Each row is a point. A path goes straight from each point to the next, and from the last back to the first. The post is the endless flat space through its rows: a point in 2 columns, a line in 3, a plane in 4, and so on, so that a path can go around it. Count how often the path circles the post. Going back the other way cancels.

Post (1 x 2)
[[21  1]]
Path (15 x 2)
[[ 31 -41]
 [ 41 -59]
 [ 54 -60]
 [  2 -17]
 [-40  23]
 [ 11  26]
 [  8  73]
 [ 54  36]
 [ 87 -14]
 [ 33 -28]
 [  3 -30]
 [-19  18]
 [ 16  29]
 [ 76  40]
 [ 67 -15]]
Times around: 2

Post (7 x 8)
[[-51 -40  44 -19  -4  37  -9  20]
 [ 11  30  25  50  52   5 121 -50]
 [ 21 -18 -22  -4   6 -84 -51  47]
 [ 10 -32  -2   8  -1  -8 -52  -4]
 [  7  15 -15 -18  36   7  32   0]
 [-62  43  28 -64   7 -31 -10 -21]
 [  1 -28 -35 -17 -52 -24 -48  28]]
Path (22 x 8)
[[-42 -26 -23   1  -9 -36  -3 -42]
 [-13 -44  32  35 -19 -46  24 -21]
 [ 12   8  -5 -38 -27   1  -3 -24]
 [ 29  52  45 -22  43 -19  -7 -24]
 [-22  58   8 -27   0 -48 -39  31]
 [ -8 -22 -12  34 -16 -24  17  25]
 [-65 -47  16   3 -48   1   7  11]
 [ 10 -39 -32 -20  16  22  38  20]
 [  7 -46  13 -53 -34  10   5   2]
 [ 47  12  35  33  11 -17  43 -22]
 [-51 -23  80  12 -49  17 -21  55]
 [  0   4 -18 -10  26  -5  16  39]
 [ 18  25  20  30 -37 -23   0   5]
 [ 55 -21  18 -15  -9  17   5   1]
 [ 13 -21   6  12 -10 -32  21 -36]
 [-20 -26   1   2  33 -73  41   2]
 [-42   5 -25 -25  40 -10  16  26]
 [-59  32  14 -28  30  22 -34  16]
 [ 44 -16   1  13  19  36 -37  31]
 [  5  -6  72 -10   5  46  94   9]
 [-37   1   3 -59 -39   1 -34 -39]
 [-14 -16 -32 -26   0 -28  49 -28]]
Times around: 0

Post (13 x 14)
[[  18   17   38  -52  -13  -11    9  -57   -7   -6   62   27  -61   -6]
 [   5  -14  -91   -2  -28  -69 -103  -99   18  -30  -76  -13   -3   11]
 [ -21   24   55   32   40   30  -13   -9  -24   25   17   71  -89  -35]
 [  22    3  -29   48   62   34  -81  -44  -26  -45   -6   21    8   11]
 [ -25   14    8   -7  -12  -29  -56  -13   -4    8   59  -22  101  -20]
 [ -25   50  -11  -40   51   68  -41   18  -47   44  -14  -34   48    8]
 [  40   -9  106   22   23   -8  -39   95   -7   -2   38  -14   44   27]
 [  11   -3  -71    6  -60    4   17   19  -43   37   42   10 -109    5]
 [   8    5   25   60  -82   35   19  -59   80   50   12   -4   10   -2]
 [  24  -36   32  -17    2    5  -23   33  -18  -46  -58   -8   53  -47]
 [ -10   23  -26  -27  -59   29  -53   16 -107   13   -6   47  -46   58]
 [   0    8   59    9   36   23   64  -33  -28    4  -38   20   -9   -1]
 [ -22  -16  -34  -65  -33    9   26   38  -18  -30  -84   44   -8   52]]
Path (21 x 14)
[[   9   -7   53   54   37   26   30   63   24  -61  -38    3  -24   30]
 [ -71    4  -22   30   61  -41   -8   30  -26  -30 -105   33  -45   -4]
 [ -21   34  -12   24   10   51  -24   -4   28  -56  -41   64  -61  -80]
 [  21   66   69   29  -74   38   31   -8  -14   24   -5   48   32    7]
 [  72   39    5   27  -49   -2  -75   -3   -5   12  -38   33  -43    9]
 [  18   17   11   46   10   21   14  -21  -98  -48  -38  -12    1 -102]
 [  42   86   31    6  -41   31  -16  -19    2   41   24   26   -9   54]
 [  34   -6  -10  -47   27  -82  -74    1   63   53  -51    3  -55  -18]
 [ -38  -71   32   28   56   19  -51   56   14   -2  -28  -18   45  -29]
 [ -33   14  -46  -34   38   44   36  -29   42  -16   21    4  -40   21]
 [   6   29  -15   24   19   56  -65  -23    7  -41  -36   -3    9  -12]
 [  36   45   24   11  -42   50   -5  -31   16   62  -56    4   59  -21]
 [  -3  -11  -41   38    0   23  -32  -23   16   31   28   10   57  -42]
 [  61    7   20    6    2   37  -33   29  -32   17   -8    3  -86  -50]
 [  51   -2    3  -91  -62    0   17   40  -21   46   39  -59  -22   55]
 [  -4  -27  -12   28   64  -14  -84  -55  -53    4  -30  -67   31   18]
 [ -10   -9  -75   39    3   -2  -50  -21  -65  -59   36    6   -6   22]
 [  15   20   22   47   81   53  -15  -27   32  -60  -83   47   10  -47]
 [  47   -6  -30  -28  -34  -12   13  -28  -56   28    1   16    2    2]
 [  37  -21   60  -32  -49  -20  -45  -59   -1   28  -20   50  -41   58]
 [  10  -17   38  -76  -12   34  -99  -13  -45  -39   11  -25   59 -101]]
Times around: 3

Post (17 x 18)
[[ -23  -51    0  -25   -3   22   38  -15   45  -33   33   46   -4   17
    88   50  -24  -16]
 [  43  -28   -4  -18  -46   36   42  -21  -21   70   34   40   38    3
    54  -40  -40   41]
 [  -8  -19  -13  -64  -25  -21   38  -16  -27  -24   21  -17  -39  -22
     1   34  -24   42]
 [  -3    5   66   16   -3  -62    4   93   91   60   37   16  -47   -4
     7   55   20   21]
 [  19  -17  -65  -33   28  -43    2   31  -64  -43   15    4   10   21
     9   -5   37  -72]
 [  10  -38  -35   24   -4  -41    3   -7   15   -9   39   21   85   52
    71   45   24   19]
 [  -8   52   22  -15   54  -31  -24   21    3   32   -7  102   49   27
   -37  -21   14  -18]
 [  50  -19   31  -27   -2  -64    2    1   30  -48   42   39  -59  -34
   -23   77   -6  -10]
 [ -34   55   95  -73  -77  -63   10   10   17   41   -7   34   43   75
    58  -47  -11  -21]
 [ -11   17   33  -18  -33  -23    1   -5   79  -34   48   28  -10  -38
   -31   -1   56  -24]
 [ -35    9   -2   13   -6   10   31  -43  -53  -38  -31   -9   61  -12
   -22  -13  -12  -64]
 [  25  -74    5   16   42  -32  -12   -5   55  -38   31   50  -26   13
    -4   -9   11   14]
 [ -41  -34  -71   13  -41  -15  -19   -2  -93    7   -4   62  -21  -14
    13   18    9   -2]
 [ -16   23   44  -11  -23  -34   64   -2    3  -45  -14   40   17   59
    26   -7   69  -41]
 [  59   21  -49    0  -59   42   -5   -8   35    6  -43  -45  -13   15
    29   42  -31   37]
 [  -1  -13   -6   28   -6   33   27   21   26   -9  -20   15   19 -104
    92   10  -39   42]
 [ -28    6   54   10  -24   -3  -29   74   12  -18   24   23  -10   -4
    -7   49  -16   55]]
Path (21 x 18)
[[   2  -42   -8  -59  -74   -7   61  -35    4  -58   24   61   49   65
    65    6   -6    3]
 [ -35  -42  -11   -5  -15  -41   73   62  -69  -33  -16  -32    9  -18
    54   15   51   11]
 [  -4  -13   34    5   -4  -35   -8   28   46    7   -4  -13  -34  -80
    30   44   29   -2]
 [  -2   -5   20   19   -9   29  -41   16   39   13   40   22   12    6
     6  -19  -23   17]
 [  36  -29  -13  -12  -41  -52   -4   15   26  -38   60  -18  -12   44
    18   70   -3   -6]
 [ -12    1   45  -53  -19  -10   -9   32   27  -24   44   42   74   42
    45    6  -46  -74]
 [ -27  -35    6    8  -15  -25   27  -18   -1  -26  -66   56    2  -22
   -47  -26   62    8]
 [ -10   20   69   42  -25   10  -56   43   17   26  -11   60   67   -3
    34  -19   39  -95]
 [  33   -5   20  -64  -81  -23    8  -12   -3  -27  -51   26    4   49
     4   35  -48   42]
 [  -9  -36  -16   33   50  -41   41   51   -1    9   24   51   54  -32
    21   12   -9   31]
 [  22    1   78   -3  -23   16    9   12   73  -75   68  -23   34   48
    53  -58  -40   22]
 [ -53   24   32   -8   16   -4   24   56   45   16   -9  -19    9  -24
    46  -16   21  -29]
 [  70  -12   66    4   28  -36  -68  -21  104    3  -23   62  -11   12
   -61   43   13  -27]
 [  60   38   21    2 -120   -9   47   46  -39  -56  -27   -8   35   24
    24  121   26   44]
 [ -39   43   -1    8  -28    7   13    6   62    5   33   34   43  -15
   -21   17  -17  -15]
 [  -1   17  -24    1  -15  -64  -39  -11   -2   53   14   35   11   22
    12   33  -33  -45]
 [  84  -40  -51  -26    0  -30   38  -61   -1   -1    2   18  -26   47
    44  -21   25   28]
 [  13  -11   34  -21   49  -51   22   -8    6   58  -10   86    2  -37
    -5   41   14  -47]
 [  44  -47   -7  -21  -75    1   16   28  -16  -44   33   23  -50   67
    25   93  -13  -31]
 [ -53   40   19   59  -34  -18   29   -7   41   53    9   29   69   57
   -23  -38    0  -22]
 [ -23  108    1  -11  -68 -103  -13   50  -37  -24   24    7   94   13
    51   67    6   23]]
Times around: 1

Post (17 x 18)
[[ 32 -50 -17  22   8  31   4 -15   2 -28  35  -7 -10  -7   3 -15  34  12]
 [ 18 -18 -15  -4  28  30  -6  20 -33  -3  28  21  33 -17 -18 -38  31  15]
 [ -3 -43   2 -27  53  52 -27 -16 -22 -32  47  11 -41 -16  51 -35   5 -20]
 [ 18 -11  -5 -24  46  36  15  14   0  37  20 -30  17 -14  17 -29  21  28]
 [-12  14   8   0  -9 -12  25  20  22 -25 -26  -5  22  -4  -6   3   7   3]
 [  1 -14 -54 -24   1  19  13 -10  -2  -4  53  -3 -16  12 -12  -4  15  19]
 [ -5 -13  25  35 -37 -33 -12   3  25  38  -7  28  14  14 -10  -1 -19  -2]
 [ 17  23   8  23 -44  -9  44   0 -11  12 -34   1  -1  -4 -46 -12 -30   1]
 [  9  20  25  34  -7 -18  11   0   8  10 -34  23 -22  28  -8  15  -5  42]
 [-23 -17  42  24 -43  -7  33  50 -12  -5 -32   3  29   2  -9 -21 -11  42]
 [  4 -42  45  -7  -2 -21  20  36  11  13 -12  15  13 -33 -38  11 -17  27]
 [ 13 -22  31 -15  22  58  17 -10 -35 -28  43 -10  -5  30  34   5  25 -25]
 [ 29 -31  22   0  25  47   3  26 -21 -43  45  30  10 -14  55 -31 -24  -2]
 [ 14   4   5  -7 -45  -1  -5 -38  -1 -22 -27   7   1  -9  -5  30  -8  38]
 [  3 -27 -45  -2  -7  46  -3  39   3  24  -9  20   3  -5  18   0  26 -11]
 [-36   6  15  47 -35 -26  16  17 -14  13 -11  10  -2 -25   2  32 -34   5]
 [ 23  13   3  23 -40 -34  -9  52  -8   4 -18 -27   4  -6 -31   3 -11  12]]
Path (30 x 18)
[[-31  23   9   4 -21  19  13  41  -3  -5 -18  -5 -27 -20   6  17   2   3]
 [-30 -24  12  42 -19  40 -18  13 -15  -9  -2 -15  -7 -13  16   9 -17 -20]
 [ 45 -10  12   3 -21 -10 -29 -16   6  31  17 -14  38  67 -30  -7  27  79]
 [ 20 -10  13   4 -21  -8 -13  60 -47  -8  -5  35  40  -7 -22 -33 -15  20]
 [ 50 -32   5  37  22  16 -26  28 -19  11  19  13 -37   7  33 -36  15 -20]
 [-35  -5 -34 -11 -26  27 -10  35  21  11 -21  28 -17   5  49  -1  41  47]
 [ 26  -9  24 -27 -19   7  41   6   2  -7  11 -13  -7 -48 -14  11 -12  25]
 [ 52  21 -12   8  32  28  -1  20 -18  -4  31  34  -8  60  32 -56  24  81]
 [  2 -53  34 -23  58  10 -27  -4 -18  59  -7  78  -3  -8  36 -35   4   4]
 [ 25 -34 -21  19 -18   2  -3 -17   5  13  20   2  -1   8 -26   0 -26 -20]
 [-40  -9   7  12  -5  34 121   7  20   9  34 -53  44  35   1  34  20  30]
 [ -1 -12  69  42 -17  35   1  15 -28  30  33  -7   5  -7  19 -11 -19   5]
 [ 23 -29  37  -1 -19  -7  31  12   8 -12 -25 -26  15 -58 -17  -6  -9  72]
 [  5   0  23  13  12   5  33  10 -25 -40  11  -9 -48 -29  39  23 -30   2]
 [  7 -13   3  49 -52  -4  31  35 -22  -8  12 -34  18  21   2  11   3   4]
 [  5  30   1 -16  57   5  23  -2  29  -2 -11 -23  14   6   2  -9   7  -1]
 [ 10 -21   7 -38 -29  11  -4  49  11 -22   2 -35   0 -19   6   4 -29  20]
 [-51  38 -75  38 -32  55  23 -13  -5  -9  22  19 -22 -10  59   3   2 -13]
 [-12  28 -15 -17 -25  -5  -8  34  -3 -11  -7  26 -24  -5  -3 -37 -18 -17]
 [ 26  29  20  13 -16   4 -13 -30  10 -28  19   3 -12  -1  17 -25 -41  -5]
 [  4  -5  25  30  16  10  -2  -8  -1  23   2  57 -17  32  -2 -44 -25  20]
 [-16  -4 -16 -10  -3  16  35 -17   8 -21  16  20  22  15  17   5  -5  -5]
 [  5   0  55  29  -3  -1  33 -13   4 -42 -37  49  34  31  15 -10  22 -12]
 [ 31 -28   9   4 -57 -23  21 -20  15 -41  -4   3  -4 -38 -12  33   6  34]
 [-22  13  37  -8 -48  17  50  20 -19   4 -10  -9 -14  -1  -9  17 -15   9]
 [-19  -4 -62  46 -71  36   6  38   3  18 -22  -8  -5   7 -23  27  17 -35]
 [-43 -13  -8   2   9  38  36  19   5 -38 -19  -9  -1   5  18  -6  18   7]
 [ 13  -7  33  25   5 -17   8  -4   5  18  31 -35  36  19   9  16  13   7]
 [  1  -7 -15 -40 -41   3   8 -12   0 -12 -26 -22  -4 -44  27  38 -21  16]
 [ 35   9 -16  22 -15 -17 -37  30   6  35  -4   4 -13 -31  17  -1  -9  25]]
Times around: 1
